Each wall is flat, endless, passes through zero and stands at right angles to its row. A trip goes straight from one point to another. Which walls does it cross, in order?

Walls:
(1): 33 29 -2
(2): 13 64 -42
(3): -21 -36 29
(4): 2 6 20
(5): -45 -36 55
(6): -7 -16 11
(7): 58 21 56
(8): 6 22 62
(9): -62 -57 -67
(10): -21 -7 -49
Trips:
-27 6 -69 to 13 75 -31 -> 1, 9, 7
68 -11 -69 to -9 -17 -5 -> 1, 2, 6, 3, 5
14 -18 71 to 97 -82 39 -> 1

Walls:
(1): 5 44 25 -53 -13 17 46 -59
(2): 61 -23 -56 -18 -16 5 -61 -9
(3): -4 42 48 -68 -4 65 14 -56
(4): -58 -31 42 -71 -1 31 -69 4
(5): -24 -31 26 -58 -71 5 1 -55
(6): -45 -84 17 -82 58 54 -39 31
(7): 37 -5 -52 -67 66 38 43 36
Trips:
-26 31 55 -25 8 -43 0 66 to 97 -52 96 -27 -12 21 -6 53 -> 3, 7, 5, 2
42 11 -21 -8 -14 -48 -37 -43 to 19 46 10 30 -25 7 -27 27 -> 1, 5
68 -20 -38 -31 -12 -2 -13 -29 to -12 -18 3 -29 21 107 14 21 -> 6, 4, 2
-11 -15 -49 62 19 -31 -18 -8 to 4 88 27 40 92 31 69 18 -> 2, 7, 1, 3
-13 17 -4 -13 -7 50 -7 -98 to 13 -84 -2 39 31 56 -57 53 -> 6, 1, 7, 5, 3
3 8 -43 44 2 -50 -12 -1 to 0 38 -48 59 -32 -18 -7 -71 -> 1, 5

Walls:
(1): -43 6 -78 15 -53 2 78 -34 -52 26 49 5
(2): 6 -11 17 -69 5 30 -11 25 -48 43 55 -21
(3): -77 30 0 -52 23 -46 59 -45 -18 78 -9 -26
(4): 3 -23 20 -19 -60 37 11 4 -28 47 -9 -37
(5): -1 32 15 -40 -35 5 -47 -34 -48 41 -28 5
(6): -14 -23 -16 35 -49 -49 74 -13 72 -15 2 -38
(7): 10 7 -62 21 -33 34 21 0 -59 1 -24 -66
(8): 40 12 5 61 10 -9 -15 -16 -27 9 41 -15
Trips:
-36 49 -18 -15 -81 -98 28 78 -10 -52 100 -87 to 55 27 51 0 -11 53 88 -46 -23 69 83 -28 -> 5
-32 -14 -64 -8 -30 66 34 -42 -7 -81 -55 -45 to -40 4 -11 -10 -83 21 74 -52 20 -12 50 11 -> 3
14 -23 -53 -38 -43 -102 -51 -50 59 -24 16 -54 to -66 20 0 1 58 -56 43 -62 10 7 -12 19 -> 1, 5
